Every row gives one point. A path goes straight from each point to the next, and from the last back to the first. The post is the endless flat space through its rows: a point in 2 columns, a line in 3, a plane in 4, and so on, so that a path can go around it. Count how often the path circles the post. Going back the other way cancels.

Post (2 x 3):
-20,-15,39
28,-5,-17
Path, 16 rows:
-14,43,14
-33,22,-7
-2,31,-5
-8,7,-17
-40,-43,-9
23,-33,-7
18,-24,41
31,23,27
25,52,8
-14,44,-11
-37,11,35
-22,-8,-15
2,-30,-6
42,-27,-5
-10,-13,57
47,27,0
Times around: 2

Post (5 x 6):
15,23,-19,-9,23,-36
-8,-10,-34,11,-2,21
-6,-6,2,-16,12,6
7,23,7,-41,-13,-20
-7,1,-26,60,5,11
Path:
19,11,-5,-44,-2,20
23,18,-15,7,0,-26
1,-3,-18,-1,-3,-36
-21,0,-31,-6,27,-34
-18,-27,-12,2,25,-22
-2,-9,13,-10,3,-8
-17,23,-46,13,-36,-22
-12,8,-32,-11,30,-15
-6,4,-21,4,16,-35
-5,-9,-19,20,-45,-6
-24,-10,-24,17,21,-36
-20,4,-12,18,-8,10
5,33,2,-20,6,-13
26,13,-39,35,-5,16
17,-22,14,-24,17,-6
-20,10,-9,15,-31,-35
-5,23,-25,15,-17,-15
-12,25,-18,-1,-5,32
Times around: 2

Post (7 x 8):
3,55,33,-33,38,1,-14,-9
2,45,6,-12,8,-10,-6,-26
1,-20,-9,21,6,9,43,8
33,1,0,-17,-24,22,21,-4
-14,-38,-43,16,12,-24,13,29
13,5,60,-24,-39,10,22,9
-7,-3,-23,15,10,7,-23,-7
Path:
-3,37,-1,-40,-18,2,9,-33
27,-8,2,-17,16,-4,33,-11
22,-6,47,30,-37,-5,-20,-10
35,14,-16,-8,21,29,-6,10
23,22,-23,39,-25,20,-3,-1
-26,2,3,38,-4,37,-10,-8
-35,1,3,-11,49,6,-28,19
33,6,2,-23,-5,20,18,-15
-13,-22,20,10,22,-13,-6,26
20,32,21,8,3,11,3,30
13,19,-17,28,-46,11,8,-19
36,8,-34,-31,-16,31,7,18
Times around: 2

Post (10 x 11):
15,-5,-1,31,14,-19,-46,8,10,-27,-1
-23,-21,34,27,40,40,3,16,8,26,4
-4,-17,32,17,21,15,11,5,-18,42,0
-8,-30,30,9,30,5,24,20,12,8,-8
7,-20,-18,35,-18,-14,-25,16,17,-17,16
0,-30,-16,44,23,-16,-16,-17,-4,-29,7
20,-13,-23,40,-9,-1,-26,15,2,-44,-22
-17,-9,-24,-14,23,9,7,29,-4,18,5
-1,-13,-2,36,14,-14,-18,26,-16,-37,20
-5,-10,-2,-32,3,19,13,6,5,3,20
Path:
6,-31,1,-3,8,0,-14,17,-4,0,-21
-9,-26,10,14,3,2,-16,-2,16,-38,-5
-3,-9,25,60,-10,6,-9,-10,24,2,-4
9,-21,-3,28,-1,-6,15,1,18,-19,-9
21,0,10,27,23,-9,-6,23,-25,9,32
-9,-29,2,3,23,-5,1,45,1,-16,51
-5,-21,-16,5,20,3,-28,-7,-6,8,16
-4,-18,6,-14,14,-7,-16,0,6,-20,-30
-19,-8,28,29,15,34,-1,3,13,-8,-7
12,0,4,12,10,5,-17,-18,33,0,-13
25,11,-4,17,-17,8,-14,-2,-11,37,32
11,-52,-7,52,19,13,26,-16,-5,19,-3
13,-21,-30,25,-5,24,-6,23,-19,-14,-10
-1,-32,-13,-19,4,-3,6,38,-6,-8,-4
-7,-16,-20,27,9,-5,-26,10,3,-10,-15
-21,3,-5,-8,4,-6,7,32,27,21,-8
12,-15,24,27,23,13,15,-21,-8,-6,-25
32,3,1,4,28,-22,-12,13,-13,-9,-13
15,-41,14,6,25,-7,20,-6,6,-20,2
-10,-52,10,5,8,-2,4,24,14,10,6
-4,-30,2,33,-12,-12,-8,24,6,-11,-3
-22,-9,8,21,3,-5,10,20,17,-4,-5
3,14,-34,50,-19,-10,-26,35,21,15,4
16,-9,-10,27,3,1,-7,11,27,-18,6
22,-17,-3,9,4,-18,-15,9,-8,-4,22
-9,-56,10,39,26,18,-7,22,14,-21,0
-18,-28,-7,24,11,-4,-11,23,-4,-12,10
Times around: 4

Post:
0,9,48,7,-18,24,-9,28,-14,24,32,31
2,6,11,22,-39,8,-14,37,-19,-3,6,17
-2,-9,-21,-13,-9,-10,13,-9,1,-3,13,-2
7,-29,31,-21,-23,60,-10,-58,20,-24,10,-28
6,18,-43,-27,3,-40,-32,8,-10,-9,-10,23
-19,5,19,18,-10,8,-19,10,-3,22,-1,16
22,-30,1,-24,-9,32,-24,-29,22,-2,6,-47
3,3,-25,-11,16,-47,-17,-8,-40,-20,-15,-5
-8,16,25,-5,-6,33,-5,47,-6,16,-3,21
-6,13,41,6,-10,35,-11,30,35,-3,29,-5
-2,2,37,-18,-37,5,-4,12,12,5,2,-10
Path (17 x 12):
-3,-9,31,-30,-50,45,-10,-28,-12,-7,33,-10
-1,13,14,-4,-54,10,-10,17,-20,-6,-18,-10
-16,7,25,-1,10,5,1,-19,8,9,6,9
-8,-9,12,2,-20,10,-4,2,23,-4,1,-8
-29,-4,-3,-7,4,18,14,13,21,1,-1,6
18,15,23,-28,-23,-9,-39,19,-20,-9,7,3
-11,22,-2,-16,-22,1,8,-3,4,3,-1,-1
4,10,26,8,-18,33,-6,-10,-24,-11,6,14
-8,2,23,16,10,-28,-16,-8,24,-1,-5,5
-15,-5,-2,-46,-14,8,-17,24,9,-1,0,44
7,-31,16,-13,-43,34,-18,-2,-2,-26,22,-39
-35,9,36,-25,-23,24,8,29,36,13,32,-7
6,15,16,8,-54,-5,-17,-4,16,16,18,-38
24,15,21,-19,1,0,-17,-5,-46,-4,-7,19
28,-37,19,25,-27,15,-9,24,9,14,16,-7
-1,-10,8,-11,-38,-9,-25,3,10,-30,4,-9
-14,4,15,1,-23,-20,-28,11,-5,-10,-4,-24
Times around: 3

Post (17 x 18):
2,-15,1,-24,24,11,8,-36,27,25,14,22,-5,60,25,-12,-36,13
23,-9,1,5,5,31,39,2,27,36,7,-2,14,37,21,-9,-9,12
20,19,-11,-15,6,-10,10,-22,-3,-19,5,12,-13,-39,14,-33,15,-17
28,10,9,-2,-7,-5,7,20,-38,-21,-20,41,-23,-35,-31,-27,6,-15
19,12,23,6,-16,0,-6,-10,-30,-28,-17,36,6,-17,0,3,43,-21
-22,3,8,-10,-2,-4,-20,5,52,19,-30,13,31,-10,-30,16,-13,-27
-3,-17,15,1,-10,11,33,-40,23,38,-10,-8,-43,42,5,-11,3,22
29,14,13,-5,24,8,-4,-8,-31,-22,-37,-7,4,-16,-8,-10,-7,-26
31,-5,27,-8,-6,-13,-34,36,-31,-17,-6,3,-20,-39,19,-10,22,-36
-7,-1,12,18,24,-6,-18,-1,19,7,9,3,12,-10,-30,28,-1,15
-7,-13,7,9,17,-44,11,3,27,-6,-39,17,23,-14,5,25,-25,3
11,8,-14,-3,-25,21,-22,1,-22,-37,-11,2,1,-25,10,-11,-14,-4
20,-2,35,-20,-31,-8,16,5,-31,-11,9,-4,-2,-36,-8,9,2,-30
-15,-28,9,-27,11,-21,-14,10,13,13,-33,8,52,-21,-20,18,3,30
29,-1,-8,-26,-2,-10,-5,24,-17,-52,-12,3,-8,-11,-15,9,27,-29
28,-26,-26,2,-8,-5,9,-41,21,52,4,2,3,44,10,7,-15,2
14,4,22,7,-13,-22,6,3,-11,-13,2,-9,2,11,-12,-40,10,-12
Path (19 x 18):
-22,3,15,15,6,48,-37,-1,3,3,8,45,19,8,-3,-22,13,-24
-4,-5,5,-5,8,-2,-15,-15,-19,14,-26,40,0,-9,18,23,0,-6
18,15,-1,9,-10,-8,-8,5,-17,-15,-49,-48,-14,15,-7,4,-6,-5
-12,12,10,0,-9,5,10,-2,-7,14,-25,9,9,0,6,-29,5,-15
4,-41,-4,-20,12,-11,-7,-2,3,18,0,11,8,1,-3,29,-36,1
16,-13,24,-4,-4,17,-23,-17,12,7,-23,10,19,-8,-10,-14,-13,-30
20,-3,26,-9,12,-25,17,-48,16,19,-19,13,-13,-16,0,3,-4,-10
17,-15,-11,-24,8,-11,-14,-34,26,8,23,1,-9,-3,-8,19,9,6
7,-20,0,-11,-2,0,-9,-17,14,2,-19,4,16,22,-40,-21,0,-27
21,-14,-4,5,9,-2,12,20,-15,-7,2,3,-2,-32,-9,-18,40,-21
-4,16,12,-18,-8,3,32,-16,-24,-18,-4,-30,12,-20,15,23,3,-6
8,25,-15,-3,2,-21,8,23,19,-16,-22,-9,3,-13,-20,5,-16,-12
1,26,-13,15,-16,14,21,8,9,12,-28,21,8,-32,5,-34,6,-5
-4,16,6,-14,9,13,-30,-12,1,14,-1,1,0,-6,-4,36,-1,12
38,14,-20,-5,40,-28,27,-21,17,-23,12,28,-8,5,-14,7,9,-2
49,-5,2,-13,-9,-1,-20,-6,5,-7,10,22,-14,-6,-1,15,-15,-37
7,37,33,18,-6,-9,-16,19,-16,-23,-11,20,4,-33,-10,4,17,10
21,-10,-20,-14,11,-38,15,44,-13,-6,7,11,3,1,12,2,-18,15
13,6,-1,-11,13,9,22,-5,-26,-19,-9,2,5,-35,-6,-3,-17,-29
Times around: 0

Post, 17 rows:
-2,6,13,33,-10,-3,8,17,5,-7,-3,-13,-2,-33,-1,12,-1,26
-3,9,-4,1,13,10,18,-4,1,-14,7,3,14,-4,-1,20,-30,9
-15,-9,-8,4,-13,16,9,2,-13,10,-34,-30,14,-6,6,-18,-10,-21
25,30,-4,-28,-4,-11,10,32,4,-26,10,-40,25,-7,56,-18,-3,44
1,5,15,-28,33,-27,-27,-2,-36,-4,-7,11,-3,-6,21,-16,-17,-5
2,10,-22,1,-20,5,-9,11,-21,3,43,26,-10,-11,-9,13,0,4
1,-14,-60,-9,6,4,-5,-10,17,8,2,-6,30,-17,25,4,7,3
-2,7,-4,-3,7,-14,14,0,7,-5,22,0,-9,15,-7,16,-6,-10
5,-11,-1,18,-11,10,9,11,12,-8,31,4,28,21,-4,0,-38,-5
-11,-14,-27,-1,0,7,-13,-17,-21,-5,40,-6,-3,-25,26,0,-12,2
-13,-11,-14,-16,-16,12,-20,15,-8,-12,-18,-6,34,13,-21,29,7,-41
-3,-4,2,0,0,26,17,1,15,2,10,0,-12,-7,29,-2,-6,15
20,9,13,4,5,4,17,-1,-11,-36,-17,0,-21,14,-22,2,27,27
3,1,6,-4,20,1,18,30,9,-46,-11,-7,5,6,-2,-9,-4,-6
2,14,16,19,20,-5,37,-14,-1,-20,15,17,11,7,11,0,-7,-4
5,2,9,-24,26,3,10,-6,1,-4,-8,-1,12,-15,-32,-8,33,3
26,-1,-15,11,25,11,9,30,-29,-22,-19,-22,9,25,12,41,15,-17
Path:
17,-12,4,13,14,48,-19,-7,-7,28,-7,20,-5,5,6,6,9,-10
3,1,-23,11,-1,16,4,-3,-3,11,-8,-21,34,4,-1,19,3,-10
21,14,-29,-2,9,15,4,12,18,-29,-2,-18,24,-3,35,26,-10,-2
-9,7,0,9,11,-13,18,13,15,-40,-8,-9,8,-31,37,19,5,2
-7,-6,2,-11,1,1,20,13,-3,18,-5,-5,29,-9,2,-1,-1,-3
-14,-15,-10,-2,23,12,17,-7,-1,-11,13,-1,-2,-14,-7,8,29,-5
-7,24,-7,-7,23,-24,6,0,-14,4,1,3,-2,-6,30,-7,22,-14
10,2,-3,18,48,2,0,24,11,-30,-18,23,0,-11,3,-4,-5,-21
2,-1,13,-4,-16,15,-10,-4,-11,-10,-3,-14,28,-9,10,38,-31,-13
-5,5,-36,2,41,-10,38,-25,4,-14,-3,23,16,-15,31,5,-25,-1
2,-6,12,15,-11,10,20,-6,-14,3,4,-16,6,6,5,9,-15,24
-17,-40,-22,-9,-2,6,11,15,-3,17,18,-9,4,5,-39,10,-21,-27
36,22,4,-20,-9,16,21,-14,-16,-20,-14,1,-3,13,1,3,18,33
13,-10,-5,19,43,22,22,-7,28,0,-5,-4,17,-23,21,-2,-16,-9
-19,20,-11,-4,-28,35,-19,-16,-18,11,-7,-11,25,-6,4,7,-34,-18
27,-16,-6,-22,32,15,-5,-11,-14,-19,-6,-4,8,10,-2,-7,-10,-3
-10,-24,14,-27,3,18,25,-4,22,13,-1,-3,10,3,9,1,-12,-15
-15,-21,2,6,-2,-12,14,10,-4,-42,-4,10,7,6,31,-20,-11,6
-13,-7,-2,13,-13,33,-6,-3,-25,7,8,11,7,-2,1,-16,19,19
-1,-7,-32,22,21,45,5,0,8,4,-11,9,11,7,23,-8,-8,-26
11,29,16,10,-11,28,11,5,-11,-23,2,9,17,-17,39,23,-20,-3
Times around: 2

Post (17 x 18):
12,-14,18,0,-1,-8,-12,1,-9,-1,7,-4,-5,20,-13,1,-26,-5
-20,12,-16,-14,2,13,-3,-15,18,-22,8,0,-10,-18,5,3,1,-13
18,-2,0,18,0,-4,0,-7,-7,-34,-20,16,2,-3,-28,-45,-10,20
-12,3,-10,7,10,4,6,-2,26,-9,-15,17,-5,7,-8,-2,-5,-21
-33,-23,-12,-13,8,8,2,10,-25,21,13,2,-10,16,0,0,-35,-6
17,2,-33,32,-16,11,-42,-8,-11,-2,12,0,4,18,0,0,-25,-7
-29,3,1,12,-18,29,-27,3,2,11,17,5,0,18,-6,21,17,9
13,-6,-3,-11,9,2,9,8,35,3,13,-15,-1,8,-16,-2,18,12
-33,-7,-8,11,-19,3,-2,0,-14,-16,-5,4,-4,2,14,-13,17,-14
6,-11,-22,-17,-2,11,26,-23,-11,16,-11,-1,11,-7,15,24,10,-3
-6,15,-5,9,-4,10,2,8,11,-4,32,7,10,16,13,-18,-9,-7
0,-11,7,-23,27,-35,-8,-1,-32,-2,-6,21,-2,12,-23,-20,-12,7
8,14,16,-14,24,15,6,10,7,14,0,-5,-43,-8,-5,-11,-7,24
-1,1,-18,-18,-27,-10,-4,-9,-13,7,-20,-4,-3,13,-5,23,-7,19
-10,0,-6,-3,-9,20,4,-34,-3,30,10,-14,-8,16,4,3,14,2
12,16,-8,16,9,18,-36,9,12,8,13,-8,15,3,0,-4,-14,-11
-8,-10,10,14,-14,-18,-6,2,-11,4,3,14,-1,-22,-3,-10,-11,21
Path (28 x 18):
-24,2,-40,-5,1,-12,6,9,25,-25,-3,6,-19,-36,26,-41,-2,10
-42,0,5,-14,-44,-7,-9,31,14,-27,33,-19,-4,9,19,27,3,18
-23,5,14,-14,2,-3,-11,7,-13,-36,1,-22,4,14,-36,-14,-9,8
3,16,28,-15,-15,32,43,5,-11,12,4,0,-2,13,-5,-2,25,19
-8,-19,-5,-37,-27,13,-2,-33,-9,5,42,-19,5,-19,34,19,-28,-26
27,16,-6,24,-9,3,-31,19,36,-22,-6,-1,-19,10,-10,-33,-15,33
-16,12,1,22,28,13,-23,2,-12,-3,7,26,12,14,-5,-1,1,2
8,3,10,18,-9,15,-19,-10,-40,16,-12,-19,4,21,3,-4,3,-12
13,13,-8,-55,19,-5,23,-19,-23,27,21,18,14,29,-8,-1,29,16
-31,-10,-5,-29,18,34,-2,15,-17,16,-20,2,-14,28,-20,2,-11,6
-25,-12,-2,4,20,-16,-24,-7,-13,23,-19,33,6,22,-8,19,24,18
-27,3,8,-11,6,-10,17,-19,15,-6,49,-10,-5,7,20,7,-3,-14
9,32,-11,-11,-28,3,32,4,24,-3,-3,-22,11,-25,20,10,-8,7
-20,-5,-12,21,24,60,0,-14,-2,4,-3,37,31,-18,-37,-32,-16,-12
6,-13,6,-14,4,-6,-22,12,-7,10,-23,9,1,-18,-3,-12,-46,-4
-19,6,3,-5,-25,6,3,-16,10,11,7,-11,-20,-22,26,14,-10,24
-16,-16,-18,21,-12,-16,-20,12,-5,-26,11,-11,-14,-1,9,7,0,-7
-15,32,-13,-21,-7,5,-37,-8,-17,7,-6,-7,-1,8,-2,37,14,-6
10,-33,18,-13,29,17,-12,-15,-29,29,-1,18,0,23,-41,5,-23,-5
-37,0,2,9,26,5,-28,-1,-11,15,3,30,-31,30,-21,-30,-6,3
0,-7,-10,16,-28,-17,-19,-15,-20,-9,-22,-18,0,15,19,1,-2,4
-3,1,-23,-24,8,-10,-4,31,-15,-28,-40,-7,16,24,-13,12,-7,-12
-10,-22,-27,-1,-11,11,41,9,2,-14,-41,22,-19,-44,-31,18,-35,17
0,-23,-2,-27,-18,-11,-27,-29,-16,32,37,-35,5,0,-5,-8,1,4
-1,27,2,-6,15,28,1,-4,22,5,-8,5,-19,3,-24,-39,-15,-4
-1,20,9,3,-5,11,-44,2,-27,-2,15,12,3,25,-19,10,-21,-1
-12,1,-39,-18,33,-24,-4,9,-3,7,-4,16,-4,30,-21,13,-27,16
4,4,-9,-25,3,-22,-6,6,-9,-13,2,6,28,23,-3,-7,28,15
Times around: 4
